Rows are points. To make a cloud, some directions were put in groups of two or more. Within a group, all points are equally far from the middle, so they leave a hole (a ring in 2 directions, a hollow ball in 3). The other directions are filled evenly. Then the cloud was stretched, turned, moved and blurred a little. Count the holes, and give their numbers of directions, smallest first.
In the rows, 128 means zero.

Cloud (21 x 3)
[[123 184 129]
 [130 112 151]
 [126  76  94]
 [ 89 153 145]
 [149 116 150]
 [137 144 126]
 [149 148 118]
 [ 68 105 142]
 [ 94 161 140]
 [133 145 147]
 [ 87 113 131]
 [134 155 147]
 [ 97 137 160]
 [129 145 177]
 [130 101 171]
 [ 96 173 131]
 [ 98 139 125]
 [ 83 123  83]
 [ 93 123 121]
 [103  97  87]
 [ 98 100 142]]
Holes: 0

Cloud (29 x 4)
[[108  91  94 121]
 [130 107 111  76]
 [161 114 151 108]
 [107  87 114  94]
 [144 104 146  87]
 [ 92 129  88 103]
 [113  96  87 121]
 [112  90 107  93]
 [148 141  89 156]
 [124 119 132 174]
 [134 159 113 164]
 [133 137 158 140]
 [176 127 137 112]
 [116 104  82 117]
 [118 149 117 173]
 [129 103 101 158]
 [124 123 103  77]
 [111 124 156 103]
 [109 119  80 102]
 [ 71 113 119 109]
 [117  92 133  85]
 [ 98 128  88  97]
 [126 131  75 147]
 [ 95 110 147  97]
 [ 77 123 118 102]
 [114 127  97  83]
 [109 135 121 177]
 [134 151 146 149]
 [126 113  78 139]]
Holes: 2 (2, 2)

Cloud (49 x 6)
[[104 164 126 176 147 100]
 [147  70 142 114 133 115]
 [128 185 125 179 151 112]
 [141 136 166 128 152  95]
 [155 188 136 169 158 116]
 [127 158 164 137 162 124]
 [105  98 113 112 139 131]
 [123 154 107 140  99  85]
 [119 159  90 145 105 117]
 [133 194  92 139 153 125]
 [104 130 132 163 107 107]
 [137 203 123 156 148 134]
 [144 172 130 180 160 107]
 [146 167 139 178 155 142]
 [108 137 127 150  98  96]
 [ 96  85 124 152 140 115]
 [126  78 156 136 121 115]
 [120 177 111 139 128  67]
 [156 115 164 128 162 106]
 [138 140 128  99 111 131]
 [157 203 119 137 148 109]
 [149 128 167 137 120 148]
 [180  95 151 141 135 137]
 [145 178 134 100 147 105]
 [157 157 119  95 146 108]
 [149 125 147 158 162 158]
 [115 174  75 148 152 110]
 [130 185  88 140 152 130]
 [ 87 102 101 129 149 111]
 [113  66 125 128 126 111]
 [107 121 157 137 116 123]
 [119 115 120 116 174 104]
 [162 120 132 170 129  97]
 [ 84 179 113 145 138  93]
 [126  98  91 162 126 121]
 [145 115 108 125 135 152]
 [126 124 117 119 167 139]
 [178 111 135 164 133 117]
 [119 121 151 129 106  94]
 [172 137 105 113 141 113]
 [ 96 189  94 155 134 103]
 [127 110 152 140 117  84]
 [148 139 101 163 174 118]
 [148 177 122 155 128  84]
 [ 99 167  92 120 146  69]
 [150 153 147 171 159 151]
 [155 147 162 111 122 112]
 [112 117 149 144 168 115]
 [116 108 109  93 113  94]]
Holes: 3 (2, 2, 2)

Cloud (56 x 6)
[[181 110 134 130 108 118]
 [136  86 147 128 102  85]
 [147 116 158 114 123 129]
 [136 134 105  87 163 163]
 [115 160 165 109 143 128]
 [109 148 172 149  72  91]
 [ 92 133 105 146  93 150]
 [131  49 138 106  68 123]
 [135  86 148 145 108  94]
 [167  85 156 120  75 129]
 [168 131 102 138 152 132]
 [125 109  96  98  92  98]
 [164 115 110 102 144 178]
 [104  79 132 117  70 118]
 [118 126 174  91 116  80]
 [113 137 126 112 127 147]
 [134 129  98 128  87 150]
 [169 132 124 158 161 114]
 [123 124  86 112 147 153]
 [174 160 123 130 106 127]
 [124 138 144 123 152 184]
 [ 86 127 136 134 127  93]
 [140  99 108 102 122 109]
 [ 99 107 127  75  92 134]
 [ 98 131 135 117 158 117]
 [159 178 155 116 136 118]
 [100 123 136 140  98 117]
 [122 144 120  91 102 143]
 [117 127 165 147 119 121]
 [169 151 166 122 125 153]
 [114 126  97  94  97 133]
 [128 141  91  81 142 138]
 [102 116 144  71 104 147]
 [159 114 161 102 169  96]
 [139 116 159 153 126  94]
 [142  77 131  71 146 143]
 [ 92 154 108 134 137  50]
 [113 176 116 138 123 120]
 [171  87 164 116 126  99]
 [134 143 153 101 129  82]
 [152 100 149 138 112 107]
 [109  75 116 102 139 113]
 [142  78 161  96 136 103]
 [138 115 140  90 160  85]
 [157 124 160  98 127 157]
 [100 180 134 114 149 154]
 [117 141 166  87 149  82]
 [104 118 166  76  87 120]
 [112 164 160 156 108 110]
 [115 147  83 142 132 147]
 [162 112 190 118 163 145]
 [113 109 133  79 114 124]
 [ 82 130 105 130 116 104]
 [130 173 148 117 144 129]
 [125 147 156  96 109 130]
 [169 122  89 132 125 131]]
Holes: 0

Cloud (72 x 8)
[[127 156 159 118 134 166 152 117]
 [156 134 135 165 118 187 113 168]
 [ 67 133 160 111 115 161 146 156]
 [ 96 139 111  80 111 104 107 110]
 [110 169 132 134 125 151 155 157]
 [157 154 126 118 126 129 108  84]
 [160  88 146 129 159 148 137 156]
 [127 108 145 153 167 139 132 177]
 [ 93  87 137 144 130 120  98 164]
 [115 119 169  96 117 159 116 144]
 [131 154 142 122 136 125 100  87]
 [133  82  99 123 135 169 104 184]
 [121  91 114 136 107 142 188 110]
 [ 81 130 158 149 123 130 103 175]
 [ 88  94 110 154 109 139 157 122]
 [ 99 137 127  90 144 111 114  93]
 [102 116 161 126  88 160 133 144]
 [ 84 169 108  92 144 145 106 146]
 [145 121  86 128 200 139 110 150]
 [141  99 111  99 141 144 144 124]
 [120 123 133 159 187 158 143 131]
 [144 167 175 122 130 112 116  96]
 [101 124 139 145 115 169 144 172]
 [129 173 165 107 159 175  75 139]
 [102 114 110 140 103 167 126 169]
 [119 179 166 144 180 167 111 146]
 [101  87  84  99 129 108 139 130]
 [141 152 142 106 168 162 121 119]
 [110 131 113 131 142 133 113 176]
 [165 161 179 142  86 188  84 138]
 [ 90  76  83  93 101 140 147 135]
 [145 104 140 109 103 174 142 133]
 [125  96  74 130 145  94 121 150]
 [177  94 107 143 133 171 108 133]
 [124 151 104  86 142 144 129 167]
 [143 165  80  99 200 107 114 159]
 [ 86 115 111 134 184 174 100 185]
 [138 103 122 107 137 134 120 145]
 [130 115 113 105 143 174 131 136]
 [103 163 171 130 122 107 153 118]
 [ 62 166 122  78 156  92 113 143]
 [ 90  77 121 132  85 145 158 145]
 [127 163 153 111 127  99  85  97]
 [129 125 167 109 120 116  84 135]
 [ 95 164 128 153 111 145 131 145]
 [118 141 180 140 135 192 124 139]
 [135 158  98  82 163 117 134 127]
 [143 155 124 130 178 160 122 149]
 [ 90 114 109 127 125 178 128 138]
 [145 115 106 132 118 123 101 124]
 [ 92 125 107  81 154 108 142 131]
 [111 161 107  97 174 128 142  92]
 [126  81 105 122  85 119 124 169]
 [116 153 122 110  90 138 132  77]
 [138 100 127 122 176 153 122 163]
 [ 85 146 101 110 129 139 142 133]
 [ 97 100  98 101 130 133 177 141]
 [105 123  92 134 192 163 141 139]
 [ 96 136 106 113 112 106  97 159]
 [136 102  74 102 123 142 126 124]
 [115 133 174 111 126 148 155 143]
 [ 82  96 127 120 148 171 133 182]
 [143 170  80 100 164 140 107 139]
 [104 111 122 155  81 147 100 172]
 [106  97 123 144 121 107 109 172]
 [112  94 166 126 128 128 103 149]
 [116 162 156 135 138 168 131 156]
 [135  92  97 131 100 151 109 132]
 [115 123 162 115 144 138 105 128]
 [121 158  95 131 205 147 102 153]
 [127 106 143 134 119 145 168 108]
 [119  94 116 136 148 133 102 114]]
Holes: 0

Cloud (97 x 9)
[[128 114 136 148 159 107 116 105  86]
 [144  98 115 162 150 131  94 155 146]
 [151 120 158 125  93  76 102 141 105]
 [115 130 157  74 133 110 127 151  87]
 [115 105 156 124 136  69 114 145 139]
 [155 119 110 147 132 112  68 112 155]
 [203  97 138 111 116  86 141 145 158]
 [214 113 170 158 125  85 134 150 119]
 [162 155 108 104 154 112 157 116 111]
 [105 151 199 145 115 129 143  81  84]
 [177 135 116 151 123 118 135  89 122]
 [158 112  96 125 132  64 160 146 168]
 [149 141 180 132 125 116 122 183 107]
 [198 109 119 120 135 109 123 122 121]
 [129 131 146 143 122  83 138 183 132]
 [145 130 114 149 139  82  74 105 178]
 [111  97 128 150 104  90 140 123 144]
 [ 97 137 147 121 108 105 155 129  61]
 [128 118 163 131 110  86 144 132  81]
 [131 107 118  94 100 145 154 136 122]
 [122  78  98 150  87 125 150 123 101]
 [155 125 191 172 169 101 109 101 122]
 [164 116 115 125 148  81 134 113 167]
 [141 136 110 173 122 153  79 128 127]
 [118 149 182 137 124 152 131 131 145]
 [152 101 145  99 112 102 145 137  83]
 [138 161 138 111  98  76 153 119  86]
 [187 103 159 102  90  89 108 148 121]
 [100 125 122 159  84 170 147 111 148]
 [110 101 151 128 136 102 140 112 129]
 [152 119  77  95 114 142  99  97 120]
 [147 107 180 111 116 113  91 136 124]
 [106 111 181 175  99  75 135  90  93]
 [106 147 147 103 112 111 140 112  63]
 [114 159 113 155 124  84 136  73 132]
 [120 143 135 147 172 114 107 101 143]
 [131 100 171 177 153 135 107 122 105]
 [167 163 127 127 107  84 113 155 145]
 [150 143 113  89 144 112  92 126  82]
 [147  90 108 147 132 121 114 176 134]
 [161 118 159 142  95 136 143 144 128]
 [157 113 170 133 152 120 135 137  59]
 [152 128 138 166  89  93 165 161 137]
 [156  93 179 136 121  96 128  96 142]
 [173 174 152 140  99 113 149 113  91]
 [134 166 161 144 171 126 103 102 156]
 [159 149 113 158 111 102 121 107  88]
 [121 137  99 152 141 112 144  83 131]
 [124 128 101 136 123 106  87  94 104]
 [ 87 134 103 144 112 118  93  99 113]
 [129 134 142 133 183 115 134 134 169]
 [136 133 145 112  92  88 128  95 131]
 [148  96 149  97  91  97  83 121 104]
 [127 130 155  94 114 102 123 142  78]
 [133 138 160 158  99  83  85 116 105]
 [156  95 129 151 139  82  99 109 103]
 [146 149 112 104 142  84 104 122  85]
 [148  86 134 163 123  86 122  65 101]
 [134 122 158 144 168 138 133 159 109]
 [186 161 130 183 119 106 136 112 146]
 [103 136 200 142 154 138 113 151 159]
 [153 152 113 119 138 114 128  91 157]
 [181 163 147  91 119 107 135  90  92]
 [166 122 148 154  74 114 144 133 153]
 [102 106 142 131 108  95 115 121 153]
 [136 103 159 110 140 116 124 140 151]
 [151 143 141 122  86 102 141 104 143]
 [ 76 113 120 143  86 123 135  92  91]
 [146 161 153 136 129  91 112  85 134]
 [134 157 149 147 109 142 112 136  81]
 [ 96 111 115 140 161 100 138 121 102]
 [133 146 133  69 125 123 110 111  78]
 [135 149 189 159 132 101 129 179 142]
 [159 112 166 124 130  84 119 172 128]
 [151 130 117 123 129 141  97  94  85]
 [145 137 124 175 133 162 107  99 126]
 [ 99 120 144 123  98 110 145 101  84]
 [118 138 137 147 112  70  81  96 137]
 [149 108 147 114 126 103 160 118 134]
 [138 132 124 119 148 126  85  88 144]
 [148 162 102 151 146  86 157 132 105]
 [163 148 111 142 123 153 135 103 100]
 [123 127 126 144 172 112 131 181 129]
 [170 113 115 141 156 143 104 183 135]
 [147 101 166 132 165 101 102 110 136]
 [132  86 143 189 119  85 118 112 117]
 [166  83 101 147 126  76  98 121 146]
 [129 172 139 174 129 100 115 119 113]
 [122 158 125 129 145  88  87 121 176]
 [150 143 180 168 172  86  97  94 135]
 [153 157 158 169 135 108 112  89  92]
 [172 119  92 110 112 100  71 129  96]
 [141  74 145 163 107  92 114 109  94]
 [123 167 145 134 155 132  98 118 138]
 [128 133 151 146 140 119 182 136 145]
 [117 133 126 161  86 103 109  94 136]
 [150 132 175 121 112  95  95 158 103]]
Holes: 1 (2)

Cloud (98 x 9)
[[140 111  94 118 139 157 113  92 141]
 [111 115 101 136  94 105 151 110 127]
 [128 130 116 129 125 113  98 126 127]
 [137  98 144 120 109  82  97 140  92]
 [121 139 139 147 152 131 195 126 119]
 [102 129 111 120  77 128  84 125 178]
 [ 80 134 112 150 110 109 101 134 175]
 [125 132 168  98 105 108 162  85 137]
 [154  93 131 149 156 118 147 116 104]
 [ 83 146 118 127 115 120 102 114 167]
 [211 109 116 106 103 130  94 159 105]
 [132 127 113 106 101 113 122 134 130]
 [140 112 143 104 152 163 195 151 134]
 [138  66 128 137  98 195  94 155 148]
 [123 109  91 156  67  74 119 136 109]
 [191 124  81 114 119 148 169 157 112]
 [117 118 142 148  72  99 114  79 136]
 [ 88 165 125 154 119 109 148 101 154]
 [ 80 113 146 167  81 121 137  83 157]
 [147 119  97 114 101 138 158 159 148]
 [145  91 123 154 155 160 165 134 148]
 [116 120 106 136 153 135 123 115 101]
 [158 161 136 126 131 113 176 154 148]
 [178 115 126 120  88 100  97 162  80]
 [107  91 114 138 154 133 154 125 129]
 [141  93  87 148 112 107 134 148 119]
 [146 134 110 129  95 100 111 157  98]
 [ 94 155 119 122 118 164 204 114 132]
 [144 140 120 130 120 172 142 114 106]
 [111 112 152 135 162 182 184 152 130]
 [142 104 121 142  91 154 148 141 161]
 [101 107 138 164 137 118 157 129 163]
 [140  87 121 150 162 118 139 179 137]
 [143 123 143  98  97  67 119 125 104]
 [106 165 107 177 115 109 114  98 147]
 [107  70 146 124 140 137 109  93 150]
 [133 154 110 135  97 175 171 123 163]
 [107 158  91 147 150 144 186  88 121]
 [121 123 124 101 120 153 157 130 107]
 [116 106 171 123 103 139 148 139 167]
 [115 132 173 152 140 122 179 140 111]
 [134 147 116 111  58  83  76  83 101]
 [149  83 121 141 109 123 168 161  91]
 [103  93 123 160 129  89  85 126  93]
 [153  62  91 134 156 144 103 149 119]
 [ 56 125 176 157 132  83 149  97 150]
 [109 108 122 121 105 119 104 143 109]
 [161 124 101 133  75 124 125 131 144]
 [144 128 123 152 132 145 135 105 110]
 [126 113 108 129 174 130 200 145 153]
 [ 96  58 132 132 123  84  76 104 133]
 [ 97 144 110 125  99 150 139  90 182]
 [116 110 105 111 109 145 107 132 139]
 [112  84 114 155 101 147  87  81 144]
 [ 82 115 135 172  77 106 128  80 147]
 [147  77 141 111 144 114 150 173 129]
 [ 99 129 119 163  92  79 144 135 164]
 [150  56 136 116 101 120 116 151 138]
 [186  89 134 106 100 157 129 164 117]
 [143 107 146 126  88 131 100 106 138]
 [144  98 128 132 139 104 151 124 133]
 [129 100  80 138 117 154 110 114 101]
 [159 155  87 114 115 136 177 121 116]
 [121 116 156 149 150 133  94 119 142]
 [176 104 115 123 127 138 150 135 104]
 [ 87 134 119 184  84 102 159 149 126]
 [135 123 165 111 160 106 156 124 148]
 [152 136  99  97 103 161 182 150 130]
 [129 132 105 110  68 124 108  96 135]
 [129  82 127 146 121  73  67 117 110]
 [135  74 133 147 151 108 129 111 110]
 [162 102 130 123 148 106 131 114  82]
 [121 139 161 126  78 120  99 112 119]
 [ 68 173 119 134 125 102 102  95 121]
 [143 100  97 111  83 124 106 110 107]
 [169 100 114 137 109 137 112 132  87]
 [132 121 135 109 144  94 158 100 133]
 [164 115 121 104 107 167 153 136  91]
 [ 76 102 152 139  94 101  79 103 157]
 [119 142  97 162 145 169 181 168 129]
 [109  99 162 135 108 166 154 136 146]
 [ 94 117 130 149  82 135 133 103 158]
 [147 121 148 125 144 177 156 109 148]
 [155  90 129 175 136 187 115 163 130]
 [ 80 112 151 173  90 108 141 153 155]
 [127 130 138 158 118 128  92 133  96]
 [ 91 155 110 178 126 110 102 121 124]
 [131  84 132 132  96 131 135 145  96]
 [100 135 109 169 156 121 155 146 171]
 [151  84 115 122 120 112 124 170 136]
 [137 108 133 152 157 172 131 104 127]
 [140  92 155  96  85 103  68 101 134]
 [112 117 147 154 123 126 116  83 163]
 [127 129  93 118  97 187 153 166 121]
 [172 107  81  90  83 131  99 142 148]
 [144 115 124 138 146 119 125 178 106]
 [137  94 158 111 126 137 102 156  80]
 [108  93 147 161 157 114 183 134  99]]
Holes: 0

Cloud (92 x 9)
[[118 134 161  95 160  89 123 176 149]
 [ 88 128  96  99 110 133 191 151 109]
 [176 132 114  94 113 133 143 141 159]
 [142 122 137 122 104 169 146 116 145]
 [153 123 145 126 177  59  92 177 121]
 [ 98 123 122  99 102 142 143 150 173]
 [139 100  97 106 108  88 118 180 142]
 [138 158 146 106 191 146 107 111 172]
 [107 120 152 139 147  86 135 113 137]
 [166 164 120 117  93  90 142 116 146]
 [144 150 100  92  97 132 138 169 147]
 [104 122 100 125 113  70 175 184 113]
 [142 145  84 103  98  90 154 132 130]
 [115 137 128 109 103 123 121  90 117]
 [128 125 106 119 131  90  98 130 100]
 [105 144  94 128 150  67 145 127 135]
 [133 174 138 142 135  90 154 147 136]
 [134 161 122  86 175 112  91 156 127]
 [ 99 120 105 161 118 105 140 125 131]
 [131 133 122 114 142  37 123 180 130]
 [ 98 139 135 129 195  62 114 156 158]
 [116 170 132 121 183 166 118 116 136]
 [ 97  99 117 111 124 159  93 164 114]
 [ 88  88 131 101 134 136 157 169 127]
 [180 148 132 135 142 110 127 154 132]
 [104 146 110 110 185 163 143 134 136]
 [101 136 113 118  96 175 140 139 166]
 [148 115 123  91  83 137 136 126 111]
 [146 158  97 118 116  89 173 129 143]
 [149 106 115 119 156 122 139 188 117]
 [ 96 128 104 131  91 186 139 148 147]
 [148 165 105 114 118  71 145 117  96]
 [122 148 108 117 143  77 107 108 114]
 [112 104 134 111 127  81 159 168 133]
 [110  88 147 115 134 148  90 165 128]
 [113 125  91 129  63 133 188 123 131]
 [ 95 114 115  99  87 168 111 158 124]
 [119 115 135  94 127 216  98 155 148]
 [147 162 112 122 135  79 141 135  86]
 [ 98 120 148 129 192  74 100 159 153]
 [109  91 107 144  91 126 125 133 145]
 [159 113 140  98 111 157 111 197 144]
 [105 119 145  94 188 164  92 172 159]
 [ 87 135 131 112 124 112 123 180 103]
 [153 106 135 128 144  99  70 174 139]
 [160 146 111 112 155 131 130 108 124]
 [152 156 145  88 106 151 109 109 130]
 [149 111 108 137  91  70 136 174 112]
 [138 132 112 147 108 122  91 130 140]
 [112 130 160 103 148  78 127 141 150]
 [116 117 151 122 162 182  98 166 152]
 [143 121 146 128 164 145  72 167 155]
 [142 102 123 121 125 124 157 191 119]
 [168 163 132 118  91 139 126 105 101]
 [121  94 125  89 103 204 103 142 145]
 [105 119 133  84 137 163 123 122 150]
 [ 82 104 128  91 168 155 136 149 151]
 [ 84 133 123 115 168 119  98 163 119]
 [120 117 119 100 111 115 156 149  98]
 [ 96 131 124 140 116 106 125 112  96]
 [130 106 139 103 129 203  90 150 156]
 [133 117 164 128 157 137  59 153 135]
 [137 139 148 145 138 137 121  96 151]
 [123 142 126 155  80  90 140 109 119]
 [ 86 111 128 114 191 140 149 154 160]
 [168 130 132  72 128 144 121 166 153]
 [116 166 115  90 125 154 144 178 131]
 [128 114 101 155 122  87 125 138 128]
 [114 107 109 128 159  69 129 188 136]
 [ 67 116 121  98 172 161 144 160 135]
 [182 120 140  92  95 119 106 143 134]
 [160 109 156 100 108 110  89 173 121]
 [115 117 115 109  73 158 139 155 159]
 [133 116 112 127 165 150 132 143 122]
 [125 138 139 157 105 112 133 109 142]
 [108 156 155 141 162  93 152 112 153]
 [125 125 105 101 101 198 116 104 139]
 [130 111 112 102 154 139 137 118 160]
 [167 174 107 109 119  92  97 100 123]
 [131 106 156 111 119 149 102 187 140]
 [157 119 138 135 160  53  94 138 123]
 [153 159  98 132 108  87 109  89 125]
 [186 177 150  98 167 116 112 137 154]
 [127  79 123 132 113 155 108 143 142]
 [113 161 124 157 103 120 135  92 131]
 [131 131 148 101 160 128  94 108 171]
 [141 136 141 127 114 170 119  97 125]
 [128 152 146 126 120 109 135  87 168]
 [163 136  88 132  93 115 157 138 134]
 [153 125  91 135  99 137 118 140 145]
 [ 94 136 151 129 170 144 117 167 170]
 [172 164 112 119 111 122  74  98 117]]
Holes: 3 (2, 2, 4)

Cloud (88 x 9)
[[132 130 149 178 155 166  99 134 122]
 [112 143 160 151 142 138 109 123 113]
 [119 167 151 103 144 153  86 140  91]
 [136 124  64 147 159 143 107 124 157]
 [ 94 125  81 140 135 123  67 162 121]
 [145 162 106 109 119 140 170  87 124]
 [191 100 114 151 139 156 148 121  76]
 [150 103 107 126  73 112 145 134  90]
 [160 108 135 164 173 153 119 142 122]
 [113 108 115 151  88 105  90 166 114]
 [145 142 166 123 151 158  83 113 115]
 [107 124  99 110  91 129 125 110 132]
 [ 64 160  97 122 154 143  84 113 115]
 [133 148 123 125 181 171 126 112 165]
 [105 115 103 126 137 144 103 144 110]
 [149 146  86 169 171 149 170 120 139]
 [109 144 161 124  99 156 110  94  99]
 [110 110 142 124  89 182  82 176 100]
 [172 126 107 144 146 113 140  93 149]
 [132 109 112 115  67  96 137 149 125]
 [ 77 180 150 149 131 196 136 128 115]
 [121  97 118 134 169  90 128 109 138]
 [109 167  82  77  87  98 104 129  97]
 [ 87 166 149 135 104 131  99 155 127]
 [ 80 138 127 174 128 142  70 128 124]
 [194 129 143 187 139 140 128  94  88]
 [131 138 166 140 113 134 148 120 129]
 [ 95 106  78 111  99 129 112 159 144]
 [124 155 152 123 150 154  98 125  85]
 [146  91 116 169 135 135 142 135 165]
 [104 189 151 150 108 156  80 124 106]
 [ 81 147 107  72  88 114 127 157 108]
 [153  93  80 154 130 108 136 114 117]
 [131 142 113 185 130 156 123 129 164]
 [126  87 133 116 104 103  94 137 115]
 [ 67 154 111 153 100 180  85 127 108]
 [116 136 105 130 104 128 116 106  96]
 [131  59  80 121 108 113 138 143 135]
 [ 89 114 120 115  96 160  79 149  92]
 [131 158 122 171 150 199 103 160  89]
 [148  94  63 142 155 129 138 131 126]
 [ 98 128  85 114 149 127 149  88 166]
 [123  81 115 162 120 138  72 114 124]
 [162  46  49 108 138  70 142 143 175]
 [ 91 144 168  99  79 161  79 153  95]
 [146 137 116 112 132 131 114 100  97]
 [110 142 114 158 135 179 103 131 100]
 [176 117 135 188 177 153 178  90 152]
 [ 97 130 112 162 128 129 161 146 129]
 [152  84 114 167  98 129 164 129 130]
 [129 142 102 127 178 161 121 108 152]
 [140 138  81 118 102 143 140 103 133]
 [134 179  88 148 119 161 124 109 122]
 [ 88 106  87 160 146 141 123  98 157]
 [111 105  72 141 135 119 157 108 120]
 [132 111  92  88  92 130 116 164  89]
 [121 102 160 159 115 136 105 120  87]
 [136 165 125 116 156 126 138 145 126]
 [125  82  97 152  99 120 136 112 157]
 [140  76  90 139  78 100 133 126 119]
 [ 87 148 102 142 116 117 152 107 127]
 [113 133 118 131 118 155 110 145 120]
 [128 159 149 129 108 127 156 126 141]
 [142 111 131 122  75 141 122 127  77]
 [101 134 116 135 146 126 120 136 158]
 [134 149 113 151 110 139 121 137 126]
 [136  87 122 121 146 109 169 136 110]
 [121  95 109 158 128 126 118 155 151]
 [193 104 104 109 137 138 142 147  90]
 [109 119 108 135 106 118 123 105 168]
 [ 83 140  97 122  82  83 105 121 104]
 [109  96 138 115 129  91 113 125  93]
 [163 137 120 146 107 179 139 113 154]
 [114 146 147 175 143 159 101 147 142]
 [117 136  66 153 170 175 139 139 144]
 [138  94 129 151 134 123 135 127 141]
 [159  85  88 131 175 156 156  99 149]
 [117 132 117  95  91 105 150 159 107]
 [ 81 180 151 157 140 161 137 130 115]
 [139 156 150 130 110 176 124 120 112]
 [129  81  68  83 122 110 148 114 139]
 [148 120 180 128 102 127 114 132 101]
 [141 100 148 127  86 142  81 172 106]
 [111 146  53 163 142 134 142 106 135]
 [111 156 109 112 103  98 103 126 150]
 [122 173 144 150 117 130 109 127  98]
 [168 132 130 129 167 109 147 118 130]
 [139 123 126 114 104 133  97 141 122]]
Holes: 0

Cloud (92 x 9)
[[100 136  98 133 109 136  95 102 184]
 [120 119 180 155 134  96 101 103  92]
 [110 103 102 174 108 131 104 122 152]
 [ 95 103 130  95 126 138 123 119 118]
 [ 66 122 122  92 116 125 125  84 152]
 [ 92 136  90 105 125 131 128 114 132]
 [133 116 109 176 118 130  85 159 136]
 [123 104 151 128 112  72  93 146 110]
 [108  89 121 153 122 128  92 111 152]
 [111 105 134 111 124 121 167  95  79]
 [143  91 152 148 124 112 137  85 108]
 [125  82 148 113 143 143 151 123 110]
 [156 122 148 209 154 106 111 158 121]
 [ 87 134 161 151 131 170 126 110 124]
 [134 110 150 170 121  90 123 135 131]
 [ 85 156 112 100  89 139 133 111 119]
 [119  94 126 161 103  93 113 139 190]
 [117 146 167 124 129  88 150 112 123]
 [ 90 109 176 130 138 141 121 102  99]
 [106  81 116 136  97 137 141  99 164]
 [ 98  97 156 104 141 127 160 134  80]
 [ 55 139 153 108 120  98 122  90 117]
 [118 136 143 160 102 123 137 146 101]
 [135 118 197 156 140  84 141 131 143]
 [ 96 151 107 133 118 118 156 102 156]
 [113 104  75  98 125  89 127 120 177]
 [133 129 108 166 187 143 169 171 110]
 [109 148 114 131  96 121  76  85 184]
 [101 106 139 137 134 149 153 151  62]
 [107 131 154  99 127 128 126 130 143]
 [152 105 123 137 146 133 137 106  87]
 [112 115 155 100 117  97 176  85 143]
 [135  91 192 129 119 110 141  84 129]
 [103 122 105 128 139 105 136 123 119]
 [167 104  99 149 118 163 114 141 108]
 [142  63 132 109 107 106 127  82 131]
 [113 142 121 127 140  84 118 115 126]
 [ 88 113 124  85 137 140  96 116 121]
 [ 75 138  91  75 132 135 132 110 131]
 [132 126 171 134 132 138 168  98 105]
 [ 96 101 134  91 105 130 134  76 153]
 [113  95 167 130 131 171 159  77  52]
 [106 114 142 100 153 104 136 135 124]
 [121  79 136  71 115 132 144  97 108]
 [110 157 138 162 134 126 136 102 111]
 [143  77 138 139 124 159 157  93  66]
 [139 103 100 142 158 116 160 114 107]
 [102 124 113 125 118 169 175 122 114]
 [114 129 149 159 135 180 145 104  64]
 [149 139 135 159 142 108 131 139 120]
 [118 106 145 164 112 111 140  90 172]
 [ 88 126 170  70 131 144 158 107  68]
 [121 108 142  95 138  94 125 123 131]
 [ 71 135 136 127  94 164 130 112 134]
 [123  88 169 137 136 136 170 127  85]
 [138  95 143 163  93 110 104 120 152]
 [102 102 128  88 155 141 173  94 103]
 [ 91 136 148 119 112 129 142  93  98]
 [115 158 148  98 140 114 101 125 138]
 [138 114 191 167 129 104 125 114 115]
 [ 97 156 150 118 168 103 135 152 122]
 [ 87 134 164 116 138 133 138  71  85]
 [104 154 112 170 158 133 123 154 102]
 [146 123 173 175 111 109 129 130 147]
 [130 125 110 163 133 139  93 152 159]
 [142 118 168 155 124 129 142 126 104]
 [121 115  75 181 170 120 148 140 149]
 [110  79 123 140 154 117 176 110 143]
 [116 113  93 168 127 153  92 172 154]
 [ 97 124 171 122 121 170 119  69  88]
 [116 124 120 104 137 139 100 139 163]
 [118 134 115 139 132 149 141  94 106]
 [109  98 140 159 122 155 143  89 139]
 [ 93 119 154 128  97  91 110 113 144]
 [ 98  80 108 155 104 173 129 121 165]
 [ 95 131  95 163 138  96 114 152 183]
 [157 108 117 164 144 102 136 117 143]
 [124 124 110 155 133 165 134 116  89]
 [135  85  99 135  99 109  81 116 162]
 [143 109  82 139 109 120 119 133 187]
 [ 73 154 161 172 127 175 131 108  75]
 [ 99  99 124 147 123 127 140 103 101]
 [119 114 137 156 197 111 156 170 105]
 [118  72 168 132  94 101 116  98 177]
 [139 111  97 164 105 126 137 148 149]
 [112 102 166  77 126 159 163  95  64]
 [ 94 146 162  94 113 108 152  78 100]
 [147 123 115 184 128  97 107 165 150]
 [ 74 117 155 106 135 155 156  97  70]
 [ 75 116 137 122 118 171 130  69 104]
 [100 136 120 148  92  99  94 128 211]
 [107 102 148 154  95 116 128 110 129]]
Holes: 0
